Each point is reached from the start by the listed moves, each made once or not at all, plus a little noise. Is the number of moves made odd or even? Then give how often each move was made.

Moves:
(1): [40  3 -7]
(2): [ -4  46 -10]
(3): [ 5 10 37]
Start: [ -6   0 -12]
Points:
[35 60  8] => odd (1, 1, 1)
[-5 56 16] => even (0, 1, 1)
[ 29  49 -28] => even (1, 1, 0)

Moves:
(1): [43 11 -6  2  6 -2]
(2): [-9 37  2 12  0  6]
(3): [ 3  1 30 -5  0 -1]
(4): [  0 -15  17  45   5  12]
(5): [  0   3   1  -1  35 -12]
(6): [ -4  -6  -1 -11   6  33]
Start: [ -4 -27  16  -1  -9  21]
Points:
[33 26 41  7 31 12] => even (1, 1, 1, 0, 1, 0)
[31 12 60 52 36 23] => odd (1, 1, 1, 1, 1, 0)
[ -9 -29  16 -15  32  41] => even (0, 0, 0, 0, 1, 1)
[31 22 13 13 -4 25] => even (1, 1, 0, 0, 0, 0)

Moves:
(1): [54  4 -2  3 -6  0  6 -3  2 -7 -5 -9]
(2): [ 3 31  7  7 -2 10 -5 -4 18 -6  0 -3]
(3): [ 2 -5 25  7  1 -2  2 -1  3  5 -6 -1]
(4): [ -3  -7 -12  28  -7  -3 -11  -1   2  -6  -5  -7]
(5): [ 4  0 -3  3 21 -7  3 -1 -1 -7 -6 -1]
(6): [  3 -10  -4  -2   4  31  -6  -1  -8  -4  -6   2]
(7): [  1   8  -7   8  -2   2  19  -3 -12   2   6  -4]
(8): [ -3   8   1   7  -2  -5   0  29 -12  -4   0   7]
(9): [-2 -5 -5  6 -4  8  9 10 23 -4 -1  0]
Start: [  4 -21  -7   1  -3  12   2   9  13  -2   0 -10]
Points:
[  2 -36 -30  44   9  34  -3  45  17 -29 -18  -8] => odd (0, 0, 0, 1, 1, 1, 0, 1, 1)
[ 60 -32  -5  51   2   8  11  14  42 -22 -22 -30] => odd (1, 0, 1, 1, 1, 0, 0, 0, 1)
[ 60  21  -3  21   9   8   8  29  20 -27 -12 -16] => even (1, 1, 0, 0, 1, 0, 0, 1, 0)
[  6 -13 -17  12  16   8  22   4  -1  -7  -1 -15] => even (0, 0, 0, 0, 1, 0, 1, 0, 0)

Moves:
(1): [16 -1 -1 -7  2 -6 -1  4 -4  0 -3 -5 -1]
(2): [-3 23  4 -1  2 -4 -2  2 -1 -7 -3 -1  2]
(3): [ 5 -4 18  4  6  2 -1  0  1 -7 10  1 -4]
(4): [  0  -1  -2  20  -3 -11   5  -5  -7   3   3  -1  -3]
(5): [ -3  -2  -6   3  14   3  -3  -5   2 -11  -1  -2   4]
(6): [13  7 -1 11 -3 19 -2 -3 -9  6 -1 -8 12]
(7): [ 1  5  4 -7  7  1 21 -4  5 -1  3 -3  4]
(8): [-16   0  -7   7   3   2   8  26 -10   3   4   1   4]
(9): [ 2 -1  1 11  4  2 -5 11 31  1  2  1  8]
(10): [ 0  3  3 -8 12 -8 -7 -4  0 25  8  4  1]
(11): [  7  11 -16  -3   6  -4  -4  -5   6   4  33   5  -9]
(12): [13 -4 -3  9  3 -4  1 -7 -7 -2 -2 30  0]
Start: [  3  -3  -7  -6  18 -16  -3   3  -3  -4  -2   0 -10]
Points:
[ 22  27 -25  -2  48 -25 -18  10  32 -16  29  -2  -4] => odd (1, 1, 0, 0, 1, 0, 0, 0, 1, 0, 1, 0)
[ 48  -1 -12  20  29 -27  -5 -13 -32  27   3  20  -1] => odd (1, 0, 0, 1, 0, 1, 0, 0, 0, 1, 0, 1)
[ 25  25  -9  15  50 -50  -2  15 -26  15  49  38 -18] => even (1, 1, 1, 1, 0, 0, 0, 1, 0, 1, 1, 1)
[ 16  27  11  12  48  -7  15  14 -24  13  15  24   9] => odd (0, 1, 1, 0, 0, 1, 1, 1, 0, 1, 0, 1)
[ 5  4  3 37 60 -5 13 20 11 16 25 -5 13] => even (0, 0, 1, 1, 1, 1, 1, 1, 1, 1, 0, 0)
[ 47  20  13  11  28  -9  -6   0 -22 -12  -2  15   0] => odd (1, 1, 1, 0, 0, 1, 0, 0, 0, 0, 0, 1)

Moves:
(1): [-3 -2  6  2 -6 -2 10 -5  4  0  0  9 -2 -8 -8 -7  6  7 -2 -9 -1]
(2): [-10   1  -1   2 -21  -5   5  -6 -13  -8  -9  -5   9   5  -1   3  -4  12
  -4   2   4]
(3): [-4 -2  6 -9 -2 -3 -1 -7 -3 -9  0  5 -2 -1 -3 -6  2 -5  3  3 -4]
(4): [ 14   0  -1   4  15 -12  -8 -18   5  11  -1   1   2   0  -7  -4   1  -3
  -2   0  -4]
(5): [  3 -12  -2  -4  -4   2   8   3  -2  -7  -4  -2  -5 -10  -8   0  -1  13
   1   9  -1]
(6): [ -1  -4  -4   4   5   0   2   0  -2  -1  -2 -12  -6  -6  -5   8   3  -1
  -2   4   4]
(7): [ 4  8  9  1  4 -6  9  9 -1 -4 -8 -2 -2 -4  5  3 -5 10  7  6  4]
(8): [  7  -2  -6  -6   5  -3 -12   4   2  13  -9   7   5   4   0  -7   9  -3
   1   5   1]
(9): [ -6  -2   0   3  -3   5  -8   3  -5   1   3   8  -1 -10  -5   2   0  -1
  -2 -11  -9]
(10): [-1 -3  0  8  3  0  2  5 -9  6  3 15 -4 -1  2 -4  4  4 -5 -2 -3]
(11): [ 2  8 -5 -6 -3 10  4  2  1 -4  7 -3  0 -3  0 -2  6 -4 -1 10 -1]
(12): [ -1   7  -1  14 -12   7  -7  -7   1 -10   6   2   3 -10 -11  -8   5  -5
   5   4   1]
(13): [-2 -4  1 -1 -1 10  1  2  4  2  1  8  7  8 -1 -3  1 -6  4  3 -4]
(14): [ -1  -1  -5  -5   1   3  -5   3  -6   6   2   5 -11   6   3 -11   5  -1
   8  -5  -1]
(15): [-4 -3 -7  0 -7  4 -1  0  5 -4 -8  1 -4  3  0  9 -1  1  1  3 -7]
(16): [ -6 -14  -2  -1   5   2  10   7   1   4  19 -13  -4   3  -8  -5  -2 -14
  -1  -4 -11]
(17): [-2  2 -3  2 -2 -3 10 -7 -3  3  4  7  1 -9 12  0 -5 12 -4  0  2]
(18): [ -4  -2  -9  -2  -5   0   2   4  -6   3   3  -1  -2   1  -3   3 -11  -3
  -7   5  -4]
Start: [  2   4  -5  -7  -2   2   9   4  -3   6   9   9  -4   5 -16  -6  15   4
  -7   5   2]
Points:
[ -2 -22 -20  16 -22 -12  28   1 -19   8  -3   9 -14 -19 -60 -14  18  22
 -14  29 -14] => even (1, 1, 0, 1, 1, 1, 1, 1, 0, 1, 0, 1, 0, 0, 1, 1, 0, 1)
[ -4  -5 -12   5 -17 -11  11 -15 -18  17  -5  35 -14   9 -26 -19  25  26
 -11  -6 -10] => even (1, 1, 0, 1, 0, 0, 0, 0, 0, 1, 0, 0, 0, 1, 1, 0, 0, 0)
[ -3  12  -2  13 -12 -12  35 -12 -25  11   4  27  -8 -32 -23  -7  20  39
 -21   5  -1] => odd (1, 1, 0, 1, 0, 1, 1, 0, 1, 1, 1, 0, 0, 0, 0, 0, 1, 0)
